Each row is a point. Before rounding, the points of a table are all equally far from one centre. They may lie mostly on one side of it. Where is the centre, to within rounding?
In the rows, zero is written as 100.

Points (5 x 2):
[[123, 44],
[148, 54],
[160, 69],
[119, 44],
[96, 52]]
Centre: [121, 89]

Points (8 x 4):
[[74, 94, 85, 179],
[28, 109, 112, 151],
[34, 107, 71, 126],
[66, 119, 112, 176],
[64, 112, 140, 166],
[45, 138, 92, 123],
[40, 99, 103, 170],
[78, 131, 102, 169]]
Centre: [75, 94, 106, 127]

Points (13 x 9):
[[86, 78, 48, 87, 15, 27, 64, 53, 83],
[124, 109, 95, 66, 93, 37, 63, 27, 75],
[79, 121, 108, 151, 12, 37, 52, 74, 68],
[92, 48, 105, 89, 49, 42, 68, 42, 76],
[64, 103, 94, 167, 71, 58, 25, 59, 71],
[80, 106, 66, 81, 43, 59, 57, 20, 45],
[69, 92, 61, 116, 24, 41, 35, 79, 50],
[80, 82, 155, 88, 80, 77, 67, 63, 57],
[85, 58, 71, 110, 64, 85, 87, 69, 24],
[40, 78, 65, 95, 44, 107, 72, 66, 38],
[123, 81, 100, 146, 81, 56, 37, 83, 67],
[154, 102, 40, 107, 72, 38, 67, 63, 101],
[112, 82, 56, 150, 66, 36, 52, 44, 71]]
Centre: [72, 119, 80, 107, 75, 64, 95, 83, 100]

Points (20 x 14):
[[80, 159, 124, 86, 107, 87, 104, 75, 93, 34, 126, 178, 20, 54],
[133, 160, 110, 54, 135, 101, 94, 103, 127, 64, 111, 163, 16, 77],
[120, 177, 174, 75, 88, 77, 90, 49, 101, 92, 108, 184, 56, 92],
[115, 154, 109, 57, 112, 34, 99, 71, 126, 77, 151, 119, 74, 65],
[152, 129, 149, 50, 57, 88, 123, 79, 96, 81, 109, 170, 65, 64],
[120, 149, 120, 62, 57, 82, 101, 60, 98, 47, 112, 158, 19, 70],
[96, 143, 156, 31, 99, 102, 115, 59, 97, 70, 88, 183, 7, 88],
[71, 140, 160, 45, 81, 96, 126, 75, 126, 63, 117, 178, 76, 107],
[36, 148, 132, 36, 137, 111, 66, 69, 123, 60, 87, 168, 67, 105],
[68, 116, 100, 54, 102, 29, 120, 74, 106, 61, 133, 130, 67, 59],
[100, 124, 136, 95, 142, 51, 116, 31, 86, 38, 92, 157, 55, 83],
[96, 128, 160, 57, 87, 65, 82, 70, 119, 37, 70, 185, 22, 56],
[116, 129, 176, 47, 148, 108, 110, 37, 137, 35, 86, 165, 46, 72],
[131, 184, 144, 127, 97, 101, 120, 96, 120, 56, 107, 153, 100, 25],
[51, 139, 149, 38, 80, 147, 120, 64, 134, 33, 106, 141, 97, 69],
[99, 159, 130, 61, 91, 56, 116, 38, 145, 68, 124, 139, 39, 105],
[76, 160, 146, 80, 45, 79, 138, 28, 108, 55, 88, 158, 55, 66],
[110, 146, 136, 59, 126, 130, 96, 44, 116, 12, 121, 153, 44, 57],
[74, 171, 120, 48, 131, 57, 128, 75, 105, 45, 109, 152, 27, 80],
[99, 138, 128, 85, 109, 74, 135, 117, 99, 23, 141, 113, 78, 31]]
Centre: [85, 132, 147, 82, 111, 105, 97, 77, 111, 96, 81, 108, 62, 52]

Points (31 x 24):
[[80, 38, 60, 123, 150, 71, 137, 59, 89, 99, 108, 122, 128, 66, 82, 76, 112, 104, 144, 116, 38, 71, 98, 125],
[70, 29, 62, 125, 86, 85, 149, 58, 152, 65, 99, 143, 152, 58, 49, 51, 112, 119, 144, 103, 86, 88, 125, 146],
[57, 41, 54, 119, 123, 94, 122, 69, 123, 84, 135, 143, 122, 112, 46, 92, 80, 131, 151, 112, 51, 110, 98, 141],
[120, 76, 84, 116, 85, 49, 113, 80, 123, 93, 126, 146, 127, 75, 48, 61, 92, 142, 132, 155, 90, 101, 135, 118],
[87, 33, 62, 96, 149, 77, 99, 59, 124, 76, 105, 139, 169, 92, 73, 68, 144, 108, 144, 134, 72, 125, 89, 97],
[87, 28, 79, 141, 91, 87, 132, 30, 126, 62, 105, 133, 164, 51, 91, 70, 94, 128, 144, 91, 66, 104, 98, 133],
[108, 50, 37, 103, 94, 56, 134, 63, 170, 83, 145, 136, 158, 63, 55, 55, 103, 83, 129, 83, 54, 123, 102, 137],
[96, 59, 86, 76, 109, 84, 96, 78, 89, 57, 79, 143, 154, 85, 86, 79, 67, 146, 119, 105, 48, 81, 106, 160],
[81, 44, 63, 106, 118, 75, 127, 92, 124, 100, 119, 92, 149, 99, 50, 49, 66, 126, 100, 121, 56, 94, 77, 115],
[133, 16, 71, 129, 126, 90, 130, 65, 122, 105, 111, 160, 132, 80, 42, 34, 126, 109, 153, 114, 59, 94, 81, 117],
[86, 45, 57, 99, 106, 56, 136, 65, 93, 87, 115, 146, 106, 66, 55, 65, 70, 97, 149, 82, 21, 102, 77, 101],
[115, 52, 73, 66, 136, 48, 87, 97, 98, 89, 109, 106, 170, 65, 57, 39, 87, 88, 117, 92, 61, 114, 94, 139],
[91, 18, 54, 107, 86, 88, 129, 45, 129, 102, 132, 122, 161, 87, 66, 48, 117, 95, 138, 117, 113, 139, 104, 124],
[75, 17, 89, 86, 102, 113, 111, 53, 159, 62, 118, 175, 148, 58, 47, 76, 78, 124, 161, 97, 70, 115, 77, 105],
[72, 67, 41, 84, 130, 82, 124, 90, 111, 38, 99, 143, 169, 126, 75, 64, 81, 105, 143, 117, 63, 72, 79, 138],
[108, 52, 44, 80, 103, 97, 120, 68, 142, 63, 100, 150, 154, 82, 40, 37, 142, 96, 81, 128, 73, 106, 103, 139],
[98, 24, 53, 74, 122, 70, 116, 93, 91, 107, 95, 121, 133, 20, 52, 73, 85, 69, 124, 87, 40, 79, 71, 116],
[94, 54, 86, 134, 71, 67, 136, 70, 143, 68, 115, 171, 122, 75, 32, 66, 109, 78, 157, 152, 60, 91, 105, 118],
[92, 11, 44, 86, 113, 94, 90, 83, 133, 77, 125, 123, 143, 54, 67, 41, 61, 101, 166, 111, 77, 73, 123, 94],
[132, 30, 81, 76, 95, 116, 137, 43, 161, 103, 72, 123, 134, 75, 66, 38, 119, 93, 102, 85, 48, 104, 86, 140],
[99, 28, 47, 76, 131, 106, 126, 57, 102, 107, 117, 130, 161, 82, 54, 58, 87, 96, 142, 124, 66, 95, 107, 140],
[101, 30, 84, 111, 140, 74, 85, 69, 149, 80, 78, 111, 145, 98, 55, 76, 76, 91, 148, 118, 58, 80, 102, 147],
[96, 18, 57, 46, 109, 67, 86, 70, 116, 72, 126, 143, 130, 45, 36, 71, 86, 95, 126, 133, 94, 68, 83, 110],
[113, 53, 62, 89, 118, 74, 120, 71, 160, 83, 113, 148, 144, 93, 111, 73, 125, 116, 144, 134, 68, 75, 161, 126],
[105, 42, 53, 102, 91, 90, 177, 67, 114, 82, 90, 139, 133, 44, 42, 61, 90, 121, 172, 127, 66, 107, 111, 122],
[100, 5, 76, 108, 71, 69, 132, 80, 140, 129, 127, 126, 159, 61, 74, 75, 90, 123, 154, 128, 92, 85, 108, 139],
[124, 49, 91, 55, 101, 29, 127, 54, 99, 92, 121, 148, 123, 42, 72, 81, 113, 115, 151, 89, 119, 99, 128, 122],
[103, 89, 60, 77, 135, 88, 131, 63, 124, 88, 118, 169, 97, 113, 97, 62, 77, 133, 137, 118, 44, 116, 108, 106],
[49, 47, 63, 51, 102, 90, 88, 92, 107, 66, 116, 160, 127, 54, 97, 42, 70, 130, 120, 125, 55, 81, 64, 149],
[80, 62, 75, 89, 110, 45, 103, 51, 147, 66, 101, 122, 130, 37, 82, 58, 126, 116, 146, 118, 46, 161, 81, 97],
[78, 41, 94, 98, 98, 95, 140, 58, 117, 127, 125, 153, 124, 81, 44, 102, 75, 101, 144, 137, 68, 111, 73, 155]]
Centre: [106, 82, 82, 91, 87, 112, 107, 111, 128, 74, 117, 117, 111, 68, 86, 80, 125, 99, 148, 88, 90, 92, 74, 121]

Points (28 x 24):
[[66, 165, 73, 89, 95, 81, 109, 81, 141, 97, 114, 108, 152, 155, 118, 91, 141, 128, 110, 99, 89, 92, 88, 125],
[73, 161, 58, 108, 86, 99, 98, 78, 120, 71, 97, 95, 141, 121, 127, 90, 76, 178, 131, 101, 114, 88, 69, 84],
[74, 150, 55, 110, 98, 65, 93, 50, 131, 95, 130, 60, 149, 90, 107, 39, 81, 116, 113, 116, 89, 98, 93, 165],
[77, 160, 75, 99, 82, 54, 127, 53, 123, 91, 124, 124, 164, 119, 86, 81, 92, 160, 115, 136, 105, 87, 67, 139],
[43, 118, 73, 75, 123, 62, 92, 33, 125, 108, 86, 98, 176, 123, 122, 83, 96, 106, 139, 135, 88, 65, 88, 151],
[47, 83, 66, 108, 137, 92, 104, 50, 77, 85, 87, 93, 149, 120, 99, 87, 101, 144, 79, 73, 116, 73, 36, 94],
[34, 134, 30, 104, 79, 68, 67, 48, 123, 102, 97, 64, 155, 145, 108, 88, 111, 153, 101, 109, 118, 102, 110, 118],
[74, 132, 95, 75, 104, 72, 93, 75, 128, 30, 113, 61, 154, 131, 96, 77, 64, 94, 106, 120, 106, 80, 73, 130],
[64, 136, 95, 103, 91, 98, 107, 55, 78, 75, 136, 73, 150, 92, 139, 79, 92, 164, 110, 105, 101, 111, 74, 104],
[99, 147, 77, 115, 110, 61, 98, 53, 91, 114, 97, 109, 150, 134, 123, 81, 77, 182, 144, 120, 80, 100, 60, 114],
[50, 136, 77, 87, 108, 66, 87, 51, 123, 69, 105, 111, 134, 91, 124, 34, 124, 139, 87, 126, 130, 80, 77, 147],
[67, 127, 75, 93, 106, 94, 122, 49, 127, 74, 90, 67, 167, 118, 139, 80, 70, 141, 107, 96, 119, 68, 64, 99],
[68, 114, 43, 45, 76, 97, 100, 48, 137, 115, 142, 113, 131, 83, 134, 90, 80, 115, 119, 145, 86, 110, 87, 113],
[94, 160, 89, 77, 98, 87, 67, 75, 102, 85, 52, 97, 147, 124, 111, 62, 86, 183, 106, 86, 86, 81, 85, 147],
[80, 143, 71, 85, 82, 49, 117, 5, 123, 98, 79, 88, 163, 113, 114, 94, 82, 131, 110, 145, 95, 86, 72, 134],
[86, 152, 57, 90, 118, 112, 79, 60, 120, 101, 112, 101, 142, 155, 114, 84, 134, 157, 141, 119, 100, 97, 79, 133],
[63, 141, 76, 103, 124, 94, 96, 63, 119, 85, 95, 109, 103, 117, 145, 89, 80, 159, 75, 154, 73, 71, 103, 92],
[92, 110, 114, 101, 80, 115, 56, 56, 93, 91, 120, 119, 172, 101, 102, 67, 102, 138, 64, 84, 102, 126, 67, 150],
[57, 108, 91, 77, 143, 68, 106, 48, 110, 102, 100, 69, 172, 91, 130, 119, 71, 148, 117, 136, 77, 88, 71, 122],
[67, 163, 99, 47, 127, 70, 81, 28, 109, 81, 99, 96, 134, 138, 116, 82, 107, 141, 100, 118, 104, 58, 93, 123],
[77, 138, 76, 71, 113, 87, 76, 52, 128, 64, 117, 70, 183, 134, 107, 63, 122, 123, 129, 91, 65, 100, 117, 123],
[80, 131, 88, 81, 135, 30, 69, 57, 116, 88, 98, 54, 150, 91, 87, 107, 102, 162, 105, 132, 119, 94, 71, 156],
[55, 112, 71, 96, 55, 78, 105, 30, 99, 56, 123, 123, 149, 113, 99, 86, 79, 146, 103, 110, 70, 101, 63, 155],
[65, 157, 44, 106, 106, 87, 61, 50, 121, 101, 92, 131, 169, 98, 60, 86, 120, 116, 95, 166, 100, 63, 83, 122],
[76, 147, 77, 81, 84, 80, 94, 58, 123, 75, 104, 87, 185, 71, 113, 69, 85, 138, 82, 141, 98, 81, 55, 109],
[79, 125, 56, 112, 124, 92, 111, 67, 120, 74, 114, 51, 152, 109, 133, 71, 77, 162, 74, 118, 72, 87, 100, 122],
[79, 130, 100, 82, 78, 60, 71, 83, 130, 63, 104, 83, 174, 101, 93, 106, 128, 136, 127, 119, 97, 108, 61, 158],
[61, 109, 60, 72, 146, 97, 110, 17, 124, 60, 104, 67, 140, 84, 132, 79, 99, 138, 74, 102, 114, 107, 93, 119]]
Centre: [89, 107, 70, 94, 108, 75, 83, 69, 102, 97, 91, 111, 128, 100, 85, 92, 88, 116, 105, 102, 102, 102, 105, 112]
